Each row is a point. Before rounding, the points of a table are all equally far from one centre. They may lie mostly on one side of it. Write the centre, to within rounding.

Points (6 x 3):
[[-26  41  28]
 [ -6  -4  -9]
 [-33 -10  43]
 [ 38  14  29]
 [-16  -9  60]
 [-17  45  38]]
Centre: [-2 10 28]

Points (16 x 9):
[[ 38   0  22 -39   7  23  24 -38  19]
 [ 18  -4  58  -6  -6  -1   0   0  -1]
 [ 29  13  47 -48 -12  -8  35 -37  -8]
 [ 37   6  21  -3 -48 -23  47 -36  -5]
 [  4 -23  33   8 -33 -43  24 -25 -17]
 [  9   6  -2  17 -41 -31  34 -26 -20]
 [ 19   4   9 -26 -19 -17 -29 -18 -17]
 [ 56 -35   3  -7 -18 -10  27   1 -12]
 [ 32  -9  14 -35  23 -30  -7 -10 -23]
 [ 13  -7  44 -18 -27  -1 -12 -40   6]
 [ 31  -7  -2 -17 -13  18  27 -31 -49]
 [ 53  -2   0 -39  -6 -41  36 -14 -14]
 [ -8 -20  19 -29  16 -12  37 -55 -24]
 [ 29  -9  28   4  -9 -18 -14  12  -5]
 [ 47 -13  40 -16 -11 -18  23 -60 -12]
 [-20 -23  14 -36 -19   0  10  -7  11]]
Centre: [ 17  -4  12 -12  -5 -11  23 -23  -5]

Points (25 x 18):
[[-11  -7  -8 -19 -27 -24   5 -29   3  -6  -9  -2   0  -9 -47   9   7   9]
 [  6  17   6   7  -5  -5  -4 -23  27 -42  28 -11 -10  -6  -2 -10 -20  24]
 [ -6   2   7   0 -10 -40  -4 -27   5  -5  53  -7 -15 -26  -1   1  -8  15]
 [  4   4  13 -19 -11 -22 -33 -40  26 -15  25  13  30  -9  19  16  -5   8]
 [  9  38  -7 -28  -5   0 -10  11  14 -10  25  -5 -24  -9   3  36 -30  17]
 [  1  -3  -4  -6  -9 -21  24  -9   7   1  18  18 -17  -1  17  17  -5   0]
 [ 21  28  10 -28 -38 -13 -15 -15  -4  32  19  -3  -8 -18 -25  34  -2  15]
 [  5  13 -10   8  -5 -14 -22 -25  11  -3   8  27 -21 -11   4   7 -40  34]
 [  6 -19  -6 -27   3 -23  17 -46  22  -6  17   1   7 -21  -2  20   5   1]
 [ -2  19   8   2 -32  13 -11  -4  15   4  43 -23 -17 -23   3   6   2  16]
 [-18  17   4 -51  -3  -4  -7 -19  20 -18   6  -2  13   8 -13  38  -2   8]
 [ 37  18 -24 -32  -3  -7 -11  -9  12 -11  12 -11  26 -43 -22  -8 -37  29]
 [ 24  28 -15 -25   6   5   0   5 -11  11  19   2 -39 -24  -1  -8 -13   6]
 [  5  15  -7 -20  -3   3   4  -4 -11 -16  15   2 -26   3 -37  25  12   4]
 [ 11  -9   0 -29   9   5  -8  -4  15  27  26 -15 -18 -11 -34  26  -8  17]
 [ -4  13  18 -48 -27  13 -35 -18  -9 -12  -7 -17  -9 -10   1 -10  -5  -5]
 [  6  17  -1  -7  32 -22 -47 -25   1  -6  -7  12  -6 -12   1  10   8  28]
 [-31  39   7 -17  -7 -10  -2 -13  30 -14  11 -10   4 -26  -5  20   0  30]
 [ 10  38   1 -36  12 -22   5 -13 -14  -6  11   1  14   8   7  13  21  35]
 [ 33   8 -11  15 -16 -35 -16 -15   1   8  25 -14 -17 -24   7  14  17  -4]
 [-10   8  26 -19   0   5 -37  -2  20  -3  13  -1  -9   2   9  12  13  33]
 [  7  24  27 -30 -19  -3   3   7 -13  15  23   2 -13 -25   2   9 -12 -11]
 [  4  29  -9  -7 -16   1  27 -12   4   2   7 -11 -18 -12  -9  -6  10  43]
 [ 13 -12   2 -15   9  -9   4  -5  -9 -15  18  -3 -23 -11  23   5  21  14]
 [ 12  27   4 -19  -2 -19 -60  -2  -2  -5  30 -21  21  -2  13  -4 -30  16]]
Centre: [  9  13  -9 -20  -8 -13 -16 -15   4  -1  11  -8   4 -12  -6   4  -8  12]

Points (30 x 24):
[[-33   4 -20  26 -44  19 -18 -25 -19  26 -13   6  18  -6 -21   1 -23   1
   12  27   6   5  12  39]
 [-32  12 -40   6 -24  35  15  -5 -46  12 -11  11   8  -9 -11  11   1  13
   -1  11  22 -12   8 -11]
 [-33  14  14  -2   9  27 -19  -1  -7  12  14  -9  11 -13 -41  14   2   8
   -8  20  -3  18   4  19]
 [-30  18   3  -5  -1  29  -3  -4 -42  -6  -4  -5   7  -7 -10  21   4  26
   -9 -20  10   0  37  16]
 [-12   0   4 -15   3   7  -5  -7 -15   5  -6   9   0  -4  -2   1  23  14
   -2   6  18  -1  55  19]
 [-53   9 -12  18  -1  30  -7 -24 -10   8   1   5 -14 -12 -16  21  -2   7
   24  11  23  12  23  60]
 [-12  19 -35 -20 -29  26   0  -7  -9  18  10  16  29  -7  11   6  -6  14
   -9  21  11   7  21  36]
 [ -6  14 -11   2 -18  24  27 -15 -21   1 -29 -10  18 -25 -18 -11  22  -5
  -19  33  19  -7   7   9]
 [-23  26 -25 -12 -12  27   9  -2 -29   7 -17   6 -19 -11  -1  30  16  39
    0  25   9  14  11  19]
 [-30   9 -22   7 -49  13   7 -30 -18 -12  15 -19  22 -15 -28  24   0  -2
  -12  23   0  -9   4  15]
 [-20   9 -11   2 -12  23   5  22 -14  10 -30 -10  21 -28   2  28  -8  -5
  -23   5  22  13   2  -8]
 [-31  13 -34  13 -19  14   7  22 -27  22   3  -5  18 -23 -22   6   5  -3
   -9  13  27  14  51  39]
 [-28  41 -36  14 -12  10  10   0 -16 -13 -15   6  10 -22 -25   8  -3   9
   17  18  25 -28  13   9]
 [-22   8 -12  -3  -5  35  -3 -25 -13  22 -10  11   4 -41 -24  11 -14 -12
    1  27  -4   1  42   6]
 [-53  26  -5  29 -13  32   8  -9  -7  19 -34  13  -8  -9 -16  37   6   1
   -7  24  22 -13  19  29]
 [-18   7 -10   9 -21  36  -5 -14 -29  21  -6  24  -3  14  -7   0   4  14
    5 -15  10   1  22  29]
 [-41  -3  13  21 -23  21  17  12  -6  10 -13   2  32  -9   0 -14 -13   8
   14   9  19  22  28  15]
 [-27  12  -6  19 -14  18   5 -24 -32  10   0  -9  17  -9 -50  28  -6  25
   -4  14   6  -1  11  53]
 [-25  -8 -24  12 -34  37  13   7  -5   4 -19   3   5  -3  -9   7 -18 -11
  -29  28  -4 -17  22  45]
 [-23 -10  15  22 -22  19   4 -21 -16  -2 -23   8  11 -43   9  -8 -10   5
   10  33  27 -13  10  26]
 [-16  10 -16  14  -3  48  -3  16 -24  33  -9   3 -10 -20   1  13 -17  10
   -7  -3  24   9  35  22]
 [-31  31  20  13 -14   6   4  -9 -25  11 -15  -8  -5 -15 -31  29   4  10
    8  -8  24 -12  15  15]
 [-36  22 -14  17 -20  22  18 -20 -20   7  13  22  33 -19   7  12 -17  14
   15  29   1   4  36  37]
 [-43  13 -30 -20  -5  14  -2  13 -24  27 -15  13   9 -26  -3  27 -15 -11
   -7  16  24 -10  31  14]
 [-26  13 -14  20  12  33  -4 -11 -15  29 -14   1  17  -6 -42  30 -12  18
  -21  37  18  -4  23  27]
 [-23  26 -14   5  -2  19 -13  21 -35  26 -15  10   8 -20 -12  15 -21  26
   -4   2   6 -13  30  21]
 [-15  19 -32  16 -21   6  23 -10 -30  27 -22  -9  24  -4   9  -9 -13  26
  -17   3  21  17  17  23]
 [-21   2 -15  24 -32  24  36 -22 -15  -3 -14   0   4 -44 -12  36  -1 -13
  -14  28  23   1  21  14]
 [-16  18 -27  -3 -10  27   5 -10 -29  29   1   9  12  -2  12  27  -3   3
  -19   4  25  10  36  50]
 [-37   8   0  12 -42  -9  12  -9  -2   3   6   0  11 -17 -13   3 -15  23
   13 -22  13   0  23  30]]
Centre: [-30   5 -15  12 -10  14   4  -7 -12   4  -5  -4   6 -14  -7  10  -2   7
  -5  16  13   2  15  23]

Points (27 x 24):
[[ -9  -5 -20 -17  21  -2 -19  18 -26   7  -6  20  -5  -2  35   8 -10  22
  -24 -15  -2 -11  28   5]
 [-22  13  -3  -2   9 -19 -25   0   3   7 -30  -5 -15  10  34 -13   6  26
   -3 -18  32  14   1  -5]
 [-25   7 -24  -6  12  14 -16   4  -8   2 -17  34  -6  17  30  18 -13  29
  -18 -27  18 -23   7 -21]
 [-17  18 -33  -4 -20  -8  21   4 -28  -8 -10  19 -30  -2   5  29  -2  29
    0 -28 -14  19 -10 -12]
 [-25  37 -39   7  31 -46  -6  23  14  -9 -18  10  12  -7  25  -9 -15  27
  -17  -8  -3 -10  -9   3]
 [-25  28 -13 -16 -28 -23  -9  13 -20 -11   6  -3  -7   4  19  17 -53  35
  -17 -20  26  16  -8 -10]
 [-19  -3 -50 -15  12 -23  18  17  -5  21  -5   8 -16   4  11  19  -5  25
   -4   0  25 -22  -2 -16]
 [-19  22 -43 -19   2 -12   2  23 -21   7 -23  -2   4  25   8  21   3  37
    9 -28  10  -1  11 -30]
 [  2   6 -28  34  -7 -17   7  39 -11 -30  13  24   2  -8  -2  16  10  28
  -26 -22  24  18  -5 -24]
 [-23  28  -7  -2   8   7   8  36  29 -18 -32  20 -21 -15  40  16 -16  -2
  -15 -14  18 -11  -3 -22]
 [ -5  -7 -31  -1   0  -3 -20  25 -24   9 -21  12   9   4  18  -1 -10  17
  -19 -20  36  -4   9   9]
 [-13  18 -32   3  16  -5 -11  34 -25   8  -3  24  -1 -32  24 -13   1  35
  -23 -25  17  -5  -7 -30]
 [-20  31 -32 -43   9 -13   0  27  -8   6  -5  14 -15  -5  15   5 -19  24
    3  14  14 -16 -19   1]
 [-12  26 -19 -15  22 -22 -24  19  -8  13 -24  13   0   9  11 -19 -18  29
  -35 -22  20   1  10  -6]
 [  5  10 -25 -12   6  -8 -17  32 -15 -17 -15   8  17 -28  16  23   9  38
   11 -37  23  12  -3 -14]
 [-19  35 -35  -7   7 -38  13   5  -5 -19  -5  17   3  -2  43  13 -30  26
  -31 -20  -6 -17  14  -2]
 [ -5  41 -44  -7   1  -6 -10  13 -14  28 -10  21 -14   2  33 -17 -10  21
  -26 -13  14   4   6 -13]
 [  5  18 -17 -22  30 -30 -13  -2  -2   0   5  22  -1   4  20  13  -2  34
  -20  -3  33 -12 -13 -29]
 [-26   0  10   0  20 -14   4  10  -9   1   7   3 -25 -15  42   1 -15  60
  -17  23  10 -12 -16 -20]
 [ -1   3 -57  -8  13 -30 -14   4 -11   8 -14  15   3   9   8  -5 -19  30
  -12  15  33   7  -4  -1]
 [ 14  17 -31  -9  17 -22  25  10  -7   7 -11  25  18  17  -1   0 -13  20
  -25 -25  24 -14 -25 -23]
 [ -2  12  -7   0   2   0 -22  36 -20 -11  -3  12  -4   1  21   4   3  50
   -4 -43  19 -25   0 -17]
 [-16  25 -11   9  20 -24  -3  12   4  14 -22  20  -2   4  -4  22  -6   8
   -4  -2  24  27  12   0]
 [-11  20 -12 -10 -16  -7 -16   3  13  13   4  25   1  25  12  -7  17  26
  -12 -12   6  -6  13 -14]
 [-12  -1 -12 -19  -9 -10 -29  15 -17  14 -33  12 -10   6   4  -8 -23  44
    8  -5  13   0  -2 -26]
 [-30   6   0  -2  29 -10 -22  15   7  -3 -28   3 -10  19   0  -2 -18  30
  -21  19  -3 -21 -12 -20]
 [  4  -4 -25 -16   9  -7  -2  -8  -7   6 -17  33 -26 -17  15 -13 -21  42
   12 -24  -7 -15 -12  -7]]
Centre: [ -3   8 -21   1   8   0   9  21   8 -13  -2  -1  -3   3  22   2 -21  33
 -10  -8   1  14  -7 -15]

Points (28 x 24):
[[-16 -44   6   3 -13 -30 -13 -11 -35  31 -12 -51  -6  11 -50  21 -31  18
   18  -4   2   6   4   5]
 [  7 -34  20 -12  -8  -4 -22 -23 -12  38   9 -34  16  14 -32  16  22 -25
   15   5   9  19 -14  -2]
 [ 11  -3  11  -9  -7 -33   2 -12 -33  20  -5 -29 -12  36 -28 -19   3  13
   29 -11 -17  39 -21  -8]
 [ -8 -11 -10   3  -1 -45  12  10 -20  43 -23 -38  11  29 -25   2 -26  19
   21 -14  17  16   3   7]
 [-24 -29  13 -37  -4 -25   1 -11 -16  19  -6 -35   3  27 -16 -26 -29  24
   45  -1  11  -1   1  -4]
 [-32 -42  16 -10   5 -18 -11  -4 -10  14   5 -28  22  -3   8  14  25   6
   33  -6  17  29  13 -20]
 [ -2 -33  25  -7 -22 -44 -17  -2 -30  33  -8 -44   1  -8 -27  -3   2  18
   20 -13  14   3   9  -6]
 [ 14 -31 -23  -7 -30 -34  16 -16 -22  30  18 -27  18   4 -21   1  -4  26
   33 -10  24  18 -11   1]
 [ 18  -6  -7 -29 -20 -30   2  15 -35 -16 -30 -25  -1  -2 -21 -12   4 -25
   25 -12  -4  30 -18  -2]
 [  3 -28 -13 -24  -7 -36   8 -24 -15  29   0 -24   6  29 -49 -21 -15   7
   16 -19  13 -10 -18  -7]
 [-28 -21  17 -49   2 -20 -12  15 -48   6 -24   8  11  17 -12  30 -11   7
   15  -2  10   0  -1 -20]
 [-14  -8  12 -25  27 -21  -6   2 -10  34 -39 -36   8  -2 -41 -13  -2   0
    6 -18  28  37   7 -28]
 [  4 -34  15   8   2 -41   1  -5  -6  14 -27 -37  14   7  -9  33 -16  11
   38 -24  32   9  -5  -4]
 [-14   4  -1  -8 -17  -9  -9  -2 -34  41   4 -30  29   3 -10 -25  -9  16
   17 -20  -3   3  -6  24]
 [ 25 -33   0 -13 -14 -27   5   0 -37  31  10 -16   7  18  18  -1   9   5
   13 -17  26  31  -4  -8]
 [  0 -27  24  -6  14  -9   5 -28 -36  27 -10 -28 -10  27  -8  -8  -1  22
   24 -30  25   0 -12  13]
 [ 12 -24 -23  -7 -27 -30 -24 -25 -33  35   0 -10 -13 -10 -11 -12 -29  15
   24  -8  20  43  10  -8]
 [  9  10 -10  -1 -38 -22  -7 -10 -11  17 -17 -43  -5  29   6  10   4  23
   38 -10   4  15 -10   0]
 [ -3  -3  -7 -18 -15 -45  14 -40 -23  21 -16 -33   9  37  -8   1  -9  21
   28 -20  -1  22 -12  10]
 [  2 -44  12 -21 -10 -23 -11 -19 -10  45 -26 -58  -1  10  -7   3  -5  19
   20  -4  12  35 -27   6]
 [-17 -24  18 -31  10 -46  -8 -17 -20  20  32 -25 -16   2 -21   2   7  -1
    1  30  12  -3  -4 -11]
 [ 19 -31  20   6 -14   2  -3 -11 -34  30 -25 -35  15  14 -10   9  -7  23
   31   1  20  45 -22 -21]
 [-17 -32 -27  11   5 -17 -21 -13 -40  25 -17 -31  -5  19   1 -15  -7 -22
    5  -3   5  47  -1 -27]
 [ -2 -42  11  -6 -11  -7  16 -38 -21  16 -10 -32  16  14  -5  -6  -3 -10
    0  21  22  48 -23   4]
 [  9  -5   5 -24 -11 -33   3 -11 -11  21 -30 -60  -2  18 -23   8  10  25
   -1   6 -13  48   6  22]
 [ -6 -22  12   2 -13 -29 -24 -39   1  24  -1 -27  27   8  -6  -2   2   8
   13 -12  21  11  20  22]
 [  0 -27 -10 -21   0 -44  -8  -5 -21  33 -30   0   8   2 -19  14  14 -10
   -6  20  20  26 -25  17]
 [  5 -25  27 -18  13 -13 -13  28 -28  40  -5 -17 -25  19 -23  12 -19   8
    4   7  13  34  16 -34]]
Centre: [  1 -15  -9 -18   8  -6  -5 -11 -15   6  -8 -23   2  -3 -14  12 -14  11
   5   0  -3  15  -2 -10]

Points (31 x 24):
[[-13   6  17  24 -14 -22   0  -7  11 -12  20  12  20  -8 -20  -4  17  13
   20  17  20  39 -60  10]
 [-15   9  -3  21 -13   0 -18 -18  -3 -30  18  12  10 -16  22 -38 -32  -3
  -14   0  -3   7 -11  38]
 [  4  29  32  42 -29  -6  -4 -17   4  -9   9   4  10 -37   0 -30   0  35
   17  28  22  13 -21   0]
 [-39  -7  25  10  19   2  -1 -34   7   5  19 -33  25  -2 -23  -7 -12  24
   -9  12  39  -4  -6  -8]
 [-12   7  36  18 -11 -15  12 -13   1  -3  21 -15   5  10 -11 -28  -9   3
   -8   6  33  28 -36  16]
 [-22   8  39  -8 -27   7 -30 -20  19 -14  15  -2  -8 -11   0   7  -2  10
   -5   6  27  -9  26  22]
 [-28  17  20  31 -17 -26 -24 -23  24  13  21   1  18 -13 -21 -26   2  42
    7  23  23  20 -13  -1]
 [-31  19  25  27 -28  -6  14 -16  44  13 -14   9 -20   2  -1 -18  -5  18
   -6   4  18  -1 -16  18]
 [-49  33   6  35  -5 -26   3  -7  47 -16  -3  -8  18  -2   3   3 -29  20
  -24  15  22   9  -5  10]
 [-30  23  14  20  -5 -28   2 -24  30  -6  -3   3  15 -14  -5  -1  20  14
  -13  19  45  46 -20   4]
 [-47  25 -10  28  27 -10   2 -35  18   2  -5  -5  14 -23  -9 -39  -5  -1
   15   8  21   5 -21  -9]
 [-10  11  36  11 -44 -10   2  -5  15 -13  26 -17   6 -27   0 -11  11  -6
  -14  -7   5  -1  -2 -12]
 [-31  34   2  15 -24 -14  -3 -41  19 -27   8 -12   5  15  -7 -20 -18  -6
  -19   5  33   5  12   3]
 [-16   4  30  44   1  -8   5 -18 -16  19   4   6  -2 -17   1 -15 -18   2
   -2   3  26  17 -14   5]
 [-23  -1  35  30  -9  -4  -8 -33  29  -2  -3 -13   9  -2   5  -6 -28  22
    7   5 -21 -11  -6  43]
 [-31 -10  38  -8 -24  21  -2   4  -6 -21  -2 -14 -22  -4  -4   7 -30   1
  -15  -3   1  20 -30  20]
 [-19  26  19  24  26  22  -1  14  15  21   4  19   3  11 -10 -25 -30   2
    4   8  29  17  -8  36]
 [-24  25  25  31 -23  -2   0   1  11 -29  17 -26   7 -31 -10 -16 -19  49
   14  16  20 -10 -23  12]
 [-30  17  17  12  -9  -8 -14 -12  22   4  22   0  -5  15 -12 -19   5  23
   29 -18  33  12 -10  24]
 [-24  14  22  31 -18   9   9 -13  14   8   6   3  16   9   1 -19 -56  15
   19  23  50  15 -33  15]
 [-33  19   9  29 -30  -9  13 -37   8 -22  33  -1   2  -9   1 -18 -19   7
  -11  21  32  21 -15  25]
 [-27  12  17  10  24   5  12 -36  -6 -16 -22   4  -6  16  15  -3  -9  18
    0   8  24  33 -10  38]
 [-31   4 -17  32 -32  11  -5 -37  11 -25  24   8  19 -37   0 -36 -10  16
   18   6  12   9   2  13]
 [-14  38  44   2  -9 -14 -18 -24  21  -4  37   3  14   6 -26 -25 -21   4
    6   2  18   2   5  28]
 [-37  23  17  13  -5 -23  21   1  25 -17 -10  16  25  -5  -2   2 -52   6
   12  15  43   1   0  20]
 [  4 -10  23   1 -14 -22  15 -17  12   0  24 -22 -18  -6  20 -12 -32  12
   31  25  23  12 -44  10]
 [-46  45   8   9 -14 -16   7 -12  22  32   4 -11  30   1  -2 -18 -44  22
    6  -2  32  15 -13  -6]
 [-30  35  25  30   2  16   3 -11  47   3  23  -2 -14  -3  16 -14   3  28
   -1  20   9   9 -50  21]
 [ -8  15  32  -7 -37 -17 -18 -21   7   6  36 -36   3 -40   7 -16 -35  18
   -3  26   6  20 -22   2]
 [ 10  29   4   9 -38  25 -15  -6   9  11  27  -9   0   9   6 -20  -2  13
   -8 -24  37  15 -10  18]
 [-33   4  10   5 -21  19 -16 -11  52  -8 -12 -26  19  12 -12 -22 -15   3
   17 -12  36  43   5   5]]
Centre: [  0  18  -1  -8  -1  15  -1 -15  24  -8   3   3  15 -11  -4   3 -21  15
   5  16   1  15 -16  -5]
